Rows are points. The points of each table are mixes of a few directions, plus a little noise. Count the directions of each table, and those that both share. Where both have some left over, give the other angles between the two spaces (their principal angles), to ten degrees, smallest first.

First, 6 rows:
[[-22 -48]
 [ 21  46]
 [-28 -61]
 [ 13  28]
 [ 11  22]
 [  5  11]]
Second, 6 rows:
[[-21 -47]
 [ 24  52]
 [-12 -27]
 [ 26  58]
 [ -4 -10]
 [-12 -26]]
Directions: first 1, second 1, shared 1

First:
[[ -5  -9 -13  12]
 [ 18  32  38 -36]
 [-31 -56 -65  63]
 [  9  16  20 -18]
 [ 10  18  21 -19]]
Second:
[[-12 -22 -26  25]
 [  4   7   8  -8]
 [ 14  24  28 -27]
 [ 10  18  22 -21]
 [ 22  41  48 -46]
 [-37 -69 -80  78]
 [ -4  -8  -8   8]
 [  4   7   9  -8]]
Directions: first 1, second 1, shared 1

First:
[[-18  -8  25 -18   7 -28 -17  22  -1]
 [-82  -8 -39 -39   8 120  67  34  24]
 [-22  -5  56 -16 -26 -29  17 -33   3]
 [  7  -5   8  -7  15 -29 -26  28  -3]
 [117   6 -17   8  14 -12 -27 -18  18]
 [-10   4  -8  16   7 -24 -50   7 -17]
 [ 15  11  -7  28 -18  -3 -13 -45  -9]
 [ -7   5 -16  27  -7   5  48   5 -13]]
Second:
[[  0  -1 -29 -12  19  33 -30  19   9]
 [  0  -1 -29 -12  19  34 -31  20   9]
 [  0   0 -17  -7  11  19 -18  11   5]
 [  0  -1 -37 -15  25  43 -38  25  11]
 [ -1   2  84  34 -56 -97  88 -57 -26]
 [ -1   2  77  31 -52 -89  81 -52 -24]
 [  0  -1 -34 -14  23  39 -36  23  10]
 [  0  -1 -32 -13  21  37 -34  22  10]
 [  0   0  -7  -3   5   8  -8   5   2]
 [  0   0  23   9 -15 -27  24 -16  -7]]
Directions: first 5, second 1, shared 1

First (11 x 14):
[[ 35 -40 -24 -66   5 -34 -49 -39 -25 -23 -29  53 -33   3]
 [ 44  15 -15  28  42  -1  41  61 -58  19 -32  35   6 -15]
 [-15  19  11  40  20   9  25  37   2  20   8  -4  13   1]
 [-26  -4  10 -25 -61  15 -21 -59  45 -23  28 -58   3   2]
 [-10 -35  -4 -39  25 -35 -53 -24   9  -6  -7  55 -28  20]
 [ 40   8 -15  -7 -19  12  23   2 -32  -9 -17 -15   5 -20]
 [-69 -15  25  -5   0 -12 -45 -31  66   2  36  -1  -8  31]
 [ 63  13 -23  -9 -30  19  37   4 -50 -14 -26 -25   9 -32]
 [  5   8   0  33  55 -10  20  56 -26  26 -14  43   2   3]
 [ 26  18  -7  -3 -56  31  30 -19  -8 -17   2 -63  16 -24]
 [-94  15  43  51  17   7  -8  14  76  26  53 -22  14  31]]
Second:
[[-23  -2   4 -23  30 -42 -38  33  19 -13 -89  10 -48 -12]
 [  1 -28 -25 -34  -3 -55 -39  18  -8  16 -44  20 -41  -4]
 [ 42   9 -28  15  -6  53  44  -8 -57  17  77 -15  60  15]
 [-47  14  18  18  38 -17  19 -16  38 -30 -30  28 -12  -4]
 [-20 -23 -41 -12  27 -62  10 -16 -12   6 -14  60 -20   6]
 [ 12   7  28  11 -34  36  -4  -6  14   2  31 -34  14  -2]
 [  1   8  21  38 -35  46  42 -52  14   0  93  -9  45   8]
 [ 21 -12  30 -12 -62  13 -48   9  21  15   7 -44 -15  -9]
 [ 45   1 -33 -19   6  20  -4  37 -59  19   1 -22  17   5]
 [-20 -13 -19 -23  32 -56 -22  18   2  -3 -66  33 -41  -5]
 [-13  38  44  43   7  64  40 -19  26 -28  35 -28  40   0]]
Directions: first 3, second 4, shared 0; angles 30, 40, 60

First, 11 rows:
[[-37   2  45  21  17 -43 -29 -65  26 -49 -50 -62  -7  50 -45 -37  73  15
  -19 -11  -1   3   5  52]
 [  3  11  65  10 -25 -14  16 -49  37   0  -7 -53   1  -7 -10 -21  12 -26
   36 -13  -7 -24  42  38]
 [ 22  23  39   7 -17   7   6 -15  12  11  -1 -23   4 -32  11  -4 -16 -10
   30   2 -15 -22  21 -12]
 [  9  16  61   9 -23  -7  16 -41  32   4  -5 -46   2 -15  -4 -17   4 -23
   38 -10  -9 -25  39  25]
 [ -8 -39 -73 -23   3  15  21  55 -24  19  40  65   0  13  13  26 -25  -9
  -20  -2  25  24 -18   0]
 [ 50  56  81  15 -33  18   7 -28  21  23  -8 -45   8 -71  25  -6 -36 -13
   61   9 -35 -46  37 -37]
 [ 15   6 -42  -6  14  21 -14  42 -31  10   7  41   2 -19  20  21 -27  22
  -17  17  -5  10 -32 -53]
 [ 13   5 -17  -4   0  14  -1  23 -14  12   9  21   2 -17  14  13 -22   5
   -1   8  -4   1 -10 -28]
 [-65 -30  -8  10  37 -50 -33 -42  11 -60 -42 -30 -11  90 -57 -30  91  24
  -55 -15  20  31 -19  68]
 [  6 -17 -88 -20  20  27  -7  73 -47  16  26  78   1  -5  23  35 -35  21
  -34  16  10  27 -47 -52]
 [ -8 -33 -63 -19   5  12  16  47 -21  15  33  55   0  13  10  22 -19  -6
  -19  -1  21  21 -17  -2]]
Second, 8 rows:
[[ -12  -13   12   -1   -8  -10   13  -16   15   -2    3  -13   -1   15
   -11   -9   13  -15    6  -11    9   -2   16   34]
 [ -30  -31   30   -2  -19  -28   33  -42   38   -6    9  -34   -3   38
   -27  -21   34  -40   16  -28   22   -3   41   87]
 [ -14  -16   15   -1  -10  -14   16  -20   19   -3    5  -16   -1   19
   -13  -11   17  -19    7  -14   10   -2   20   43]
 [  42   44  -42    3   26   37  -46   58  -53    9  -13   47    4  -53
    38   29  -46   54  -22   39  -30    4  -56 -121]
 [  31   33  -32    2   20   29  -35   44  -40    8  -10   36    3  -40
    29   22  -35   41  -16   30  -22    3  -43  -91]
 [ -13  -13   13   -1   -9  -11   14  -17   16   -3    4  -15   -1   16
   -11   -9   14  -17    6  -12    9   -1   18   36]
 [  31   33  -33    2   21   30  -35   45  -41    7  -10   37    3  -40
    29   23  -35   42  -16   30  -23    4  -44  -93]
 [ -36  -38   36   -2  -23  -32   40  -50   46   -8   11  -41   -3   45
   -33  -25   40  -47   18  -33   26   -4   50  104]]
Directions: first 3, second 1, shared 1

First (10 x 32):
[[ -33   11  -18   14   -2   -4   16  -28   -5   17   -1   17  -29   25
   -14   17    1   -8    2    4  -14   12    7   -5   -1  -17    2   -1
     3  -16    2   12]
 [  27    9  -37   13   -2   20   47  -85    3   24  -19   48  -11   90
    22  -15  -43   11   18   34  -13   54  -11   -5   12  -59   12    4
    -2  -12  -14   -2]
 [  57  -13   30   -9    0    6  -25   45   18  -24   -3  -23   50  -21
    37  -34  -15   27  -23   18   26  -17  -19   17    2   22    6    5
     3   19  -13  -32]
 [  46  -22    9  -43    6   11  -13   -5   -1  -25    4  -20   22  -32
     7  -20    5   -2   33  -38    4    4    2   -8   12   20  -21    4
   -14   40   12    9]
 [  53   13   15   17    4   17    1   93  -19   11   -3   15   66  -17
    -1   -2    0   -9   14   24   42  -20  -23   -7  -27   -8   40  -34
   -20  -32  -17  -64]
 [ -16    0   -4    4   -2   -5    1  -23    7    1    0    0  -17   12
     3    0   -5    7  -12    6   -9    4    3    5    5   -1   -6    9
     8    2    0   11]
 [ -38   19   -3   23    1   -6    5   55  -27   22    7   12   -2  -21
   -41   37   28  -29   10   -5    9  -21    7  -13  -25   -3   19  -27
   -10  -39    3  -13]
 [   0   -1   22   23   -7  -12  -20   19   31  -11   -5  -16    8    9
    38  -21  -23   39  -67   45    8  -17  -15   32    3   13    8   18
    28    1  -18  -17]
 [  25  -26    0  -48    5    5   -9  -53    8  -28    3  -21   -8  -16
    11  -20    2    3   27  -44  -16   18   12   -4   26   18  -36   20
    -5   52   17   36]
 [-121   11  -15    8   -2  -32   -5  -16  -17   13   18  -10  -79  -28
   -63   59   49  -37   -3  -43  -36  -17   40  -10   -7   18  -24    2
    10  -14   28   59]]
Second (8 x 32):
[[ -60  -25  -23   13  -17  -15  -17    9  -19   28  -37   75  -75  -68
  -109   37   45  -22  -14  -23    4    4   18  -65    3    3  -35   10
    -9  -51   12    9]
 [  41  -14   21   -5   -1    8  -29  112  -24    0  -11   19   44  -89
   -48    5   34  -19   14  -16   48  -31  -10  -34  -20   23    7  -23
   -28  -26   -1  -50]
 [  -7   22    2   -1    9    1   16  -16    2   -5   26  -38   14   38
    38    2  -11   -4   13    1  -15   -3    2   31   -5   -5   16   -9
     6   18    1   14]
 [  -6   12   -8   -1    4   -1   19  -69   20   -7   12  -25   -9   66
    53  -15  -31   19   -8   17  -27   19    1   34   13  -15    2   14
    19   27   -3   26]
 [ -30    0  -19    4   -3   -7   15  -86   20    3   -4    4  -45   55
    20   -6  -23   18  -20   13  -32   28    7   14   20  -17  -13   25
    20   12    0   36]
 [   0   23    9   -2   11    2   10   21   -9   -5   28  -39   29   13
    25    8    2  -14   22   -7   -3  -15    1   23  -14    3   22  -20
    -3   10    2    2]
 [  46  -26    8   -6   -8    7  -20   21    9   -6  -28   28   13  -32
    -9  -24   -6   19  -17   11   25    4  -15  -20    9    5  -10   11
    -6   -4   -9  -29]
 [  18   10    9   -4    6    5    4    9    2   -8   14  -26   27   14
    29   -8   -9    1    9    4    1   -7   -5   19   -5    2   13   -7
     0   13   -2   -5]]
Directions: first 4, second 3, shared 2; angles 90

First (8 x 32):
[[   1    2    5   16  -31   13    3   12   -6   -5   31    9    6    0
    17  -19   -6   30   -2  -30  -23   10    3   27    8   39   -5  -22
     4    8  -18  -12]
 [   1    2    3   12  -24   10    2    9   -5   -5   24    7    5    0
    14  -15   -4   23   -2  -23  -17    7    3   21    7   30   -3  -17
     3    6  -13   -9]
 [   1    9   12   48  -96   40    9   36  -18  -15   96   29   19   -2
    53  -58  -18   94   -6  -93  -70   29   10   84   26  121  -13  -67
    11   24  -54  -36]
 [   1    1    2    7  -15    6    1    6   -3   -2   13    4    3    0
     8   -7   -2   13   -1  -13  -10    4    1   12    3   18   -2   -9
     0    3   -8   -5]
 [   0   -2   -2   -7   13   -5   -1   -5    2    2  -14   -4   -3   -1
    -7    9    3  -13    1   13   11   -4   -2  -11   -4  -16    2    9
    -2   -3    8    5]
 [  -1   -3   -4  -16   33  -14   -3  -12    6    5  -33  -10   -7    1
   -18   20    6  -31    2   32   24  -10   -4  -28   -9  -41    5   23
    -3   -8   19   12]
 [  -2   -8  -11  -42   85  -36   -8  -32   15   13  -85  -26  -18    1
   -46   52   15  -83    6   82   62  -27   -9  -75  -23 -106   12   59
    -9  -22   49   32]
 [  -1   -4   -4  -18   34  -14   -4  -12    6    6  -34  -11   -6    1
   -19   22    6  -34    2   33   26  -11   -4  -30   -9  -43    5   24
    -4   -9   20   12]]
Second, 8 rows:
[[ -6 -28  -8  19 -67  19  17  -9 -15   3  40  13  35   0  28 -43  28  26
   15 -82 -32  24  40  12  12  76 -22 -17  -4   9 -23  -6]
 [ -9  -4 -24   1 -53   8   9   4  12  15  -2 -31   6   2  18  -1  13  21
   -9 -13   7  -1 -25  18 -31  46 -18 -13 -30  -1 -24  20]
 [ -6 -38 -16 -23  21 -17   8 -43  -2  15 -42  -7  20   2 -19   5  44 -60
   23  -3  27   0  39 -65  -5 -34 -10  43  -9 -12  28  22]
 [ 15 -10  50  33  15  15  -1   1 -45 -35  77  87  23  -4   8 -58 -14  18
   26 -75 -69  33  84  10  84  16  14 -17  62  19   8 -60]
 [ -3  18 -11  -1 -19   4  -2  17  15   6  -6 -27 -14   1   8  16 -12  20
  -18  22  10 -10 -43  25 -27  14  -2 -13 -19  -1 -16  11]
 [  3  25   7   7  -1   5  -8  24   6  -7  12  -3 -18  -1   6   7 -27  26
  -16  18  -6  -6 -31  31  -4   5   8 -19   2   4 -11  -8]
 [  3   6   4 -23  67 -22 -10 -11   7   1 -45  -6 -19   0 -31  33  -5 -46
    0  59  32 -17  -9 -38  -5 -76  16  31   6 -11  32   9]
 [  2  31  -1 -15  37 -12 -13  17  20   2 -34 -26 -35   0 -16  41 -28  -6
  -22  73  30 -24 -56   7 -26 -46  15   4  -9  -7   6  11]]
Directions: first 1, second 3, shared 1

First (8 x 32):
[[-22  -4  22 -35 -28  14  -1  20  65 -34 -19 -19 -17   7  19   7  19  15
    2  35 -21  -9  -7   7  -6 -49  26  16  -5   9 -51 -32]
 [-34 -25  -1 -15 -58 -14 -34  -5  22  19 -64  29  -2 -14 -19  -6  20 -50
    5  58  21 -31  -1   1 -25   3  21   5  -7 -36  59   5]
 [-21 -10  20 -68  -8  -9  12   9   1  45  26 -25  40  19 -40   4  68   2
  -44  32  18  37  -3  54  -6 -24  45  -7  -7  45   5 -27]
 [  7  47   8 -15  66  10  42  -5 -25 -14  68 -31  38  21 -37 -18 -35  31
   -5 -23 -38  72  -6  21  20  14 -38 -38 -30  52  -4   9]
 [ -6 -34  -1   6 -27   0   2  11  20  31 -33   2 -31 -11  17  18  52 -24
  -13   9  28 -50   0 -15   1 -26  58  29  -4 -11   6 -30]
 [ 25 -36 -34  79  -2  -6 -68 -11 -39 -16 -23  53 -38 -20  22  -9 -49 -19
   28 -58  36 -18  13 -54  15  65 -49  34  46 -32  13  41]
 [ 20  12  -9  39  43  13  23   0 -14 -12  23  -7 -18  -2   9  -3 -28   9
    9 -44 -12   4  -1 -29  26  12 -15   1 -14  14  -7   2]
 [ 29  50  -4   9  13  -8  24 -19 -30 -20  22  -2  27  -1  29   7 -49  36
   16 -10 -31  -5   6  13 -24   5 -48 -40  20 -41 -20  32]]
Second (11 x 32):
[[  -1  -26   -6    5   15   -5   -6   -2   -1   22    7   -1    4  -15
   -18   -5   30  -17  -17  -16   -8   24  -16   -5   14    5   17   11
    -7   39   28   -6]
 [   3   61   14  -12  -35   11   14    5    1  -53  -17    3  -10   34
    41   11  -70   39   39   38   17  -56   37   11  -32  -12  -40  -25
    16  -90  -65   15]
 [  -2  -43  -10    8   25   -8  -10   -3   -1   37   12   -2    7  -24
   -29   -8   49  -27  -27  -27  -12   39  -26   -8   22    9   28   18
   -11   63   45  -11]
 [   1   15    4   -3   -9    3    3    1    0  -13   -4    1   -3    8
    10    3  -17   10   10   10    4  -14    9    3   -8   -3  -10   -6
     4  -22  -16    4]
 [  -3  -63  -14   13   36  -12  -15   -5   -1   55   17   -3   11  -36
   -43  -11   72  -40  -40  -40  -18   58  -38  -11   33   12   41   26
   -17   93   67  -16]
 [   0    5    1   -1   -3    1    1    0    0   -5   -2    0   -1    3
     4    1   -6    3    3    3    1   -5    3    1   -3   -1   -3   -2
     1   -8   -6    1]
 [   0   -1    0    0    1    0    0    0    0    1    0    0    0   -1
     0    0    1   -1   -1    0    0    1    0    0    0    0    1    0
     0    1    1    0]
 [   3   56   13  -11  -33   11   13    4    2  -49  -15    3  -10   32
    38   10  -64   36   36   35   16  -51   34   10  -29  -11  -37  -23
    15  -83  -59   14]
 [  -4  -82  -19   16   47  -15  -19   -6   -2   71   22   -4   14  -46
   -55  -14   93  -52  -52  -51  -23   75  -50  -15   43   16   54   33
   -22  121   87  -20]
 [   0    5    1   -1   -3    1    1    0    0   -5   -1    0   -1    3
     3    1   -6    3    3    3    1   -5    3    1   -3   -1   -3   -2
     1   -8   -6    1]
 [   4   73   16  -14  -42   14   17    5    2  -63  -20    4  -12   41
    49   13  -83   46   46   45   21  -66   44   13  -38  -14  -47  -30
    19 -107  -77   18]]
Directions: first 6, second 1, shared 0; angles 30

First:
[[ 50   6 -15   2   7  -7 -38 -51   2  61   8  -7 -21  11  29   4 -27 -32
  -53 -22  29  -2  29   5  41 -11 -15  32  20   6 -26 -18]
 [ 33  27   0  39  33   3 -18  13 -10 -30 -36  28   7 -28 -16 -12  37 -10
  -20 -17  23 -28  45  72 -15  11 -18  43   3 -18   7 -20]
 [-21  10  -4 -16 -21  12 -10 -22  24  55  28 -15 -34  10  26 -12 -21 -15
  -29  -5   7  13  -6 -24   9 -24  10  11   3  10 -10  12]
 [-54 -15 -39 -25 -16  14  23  -1  16   8   3  -3  -8 -11   6   6   9  12
   14   7  -5  24 -19 -24   9 -21   5 -16 -16   7 -17  17]
 [-14  18  42  24   7   6  15  54  -7 -60 -13  14  13 -12 -30 -21  29  16
   24  11 -17 -23  -4  28 -53  20  10  -2  -9 -13  38   4]
 [-36 -37 -12 -22 -10  -9  39  19  -9 -45  -7  -4  32   3 -19  25   6  34
   62  23 -29  17 -38 -36  -3   8   5 -54 -14   3   2  11]
 [ 50  11   7  20  19 -10 -26 -14 -12   6  -9   5   3   1   3   0  -3 -16
  -24 -14  16 -18  29  29  11   9 -14  24  15  -5  -2 -19]
 [-79  -1  17 -11 -21  20  40  50  16 -34  11  -3  -2  -7 -16 -16  19  28
   39  23 -31   9 -40 -21 -43  -3  26 -30 -25  -1  27  30]
 [ 83  10  40  18  14 -25 -44 -28 -21  24   8  -7   1  25   9   2 -35 -26
  -33 -12  14 -22  23  10  15  21  -8  21  30   0   5 -25]
 [-17 -30 -33 -29 -13  -5  14 -22   2  14   6 -12   6   7   9  24 -14  10
   20   5  -6  24 -21 -40  28 -11  -1 -27  -6  10 -21   6]]
Second:
[[ -24    1  -27   27   37   16  -16   21   -7   15   19   -7 -106   -5
    53   -9  -24  -21   -7  -32   37  -29   -8   24   60  -12   17  -18
    14    6  -50  -34]
 [  19  -23   29    7   -9    5    6    3  -21   -7  -32    4   50   -8
   -43   -8   23   18  -25   15  -14   18    7    7  -22    3   -7    9
     5  -28   11   18]
 [ -11   16  -10   -8    2   -7   -2   -3   16    7   21    4  -13    8
    25    6  -10  -10   16   -9   -3    1   -9  -17    4    5    1   -2
   -11   19   14   -6]
 [   3   11   20   -2  -15    1   -1    3   14   -2   11    7   27    3
     8    8    5   -4   -3   -5  -22   14  -16  -22   -9   19    2   16
   -18    4   37   15]
 [   6   26  -52   -9  -18   19  -47  -31   21  -61   16    4  -36  -77
     1   56  -33   39   25    6   49 -121   67   42   22  -36    5   14
    51   13 -116  -12]
 [ -11  -11    9  -10   21  -14    3    4  -18   16    4   25   13   -6
     8    1   12    4   -7    5   -9   29    6  -25  -13   20  -11  -16
   -16    0   40  -12]
 [   5    1   31   13  -12    7   10   16    8   11    1   -6   18   24
     4  -14   10  -16  -15  -11  -26   33  -36  -14   -2   17    8   14
   -19   -6   41   20]
 [  16  -19   -7   -4   -9   -8   30  -12  -12    6  -40  -35   28   39
   -53  -32    9   -3    9   24    2   19   -2   26  -21  -29   -7   -7
    13  -15  -17   10]
 [  -3   -1    6  -13    3  -15   15   -5    1   15    2    3   23   22
     1   -8    6   -9    9    6  -16   34  -11  -22  -19   10   -7   -7
   -18    6   41    1]]
Directions: first 4, second 5, shared 0; angles 50, 60, 60, 90
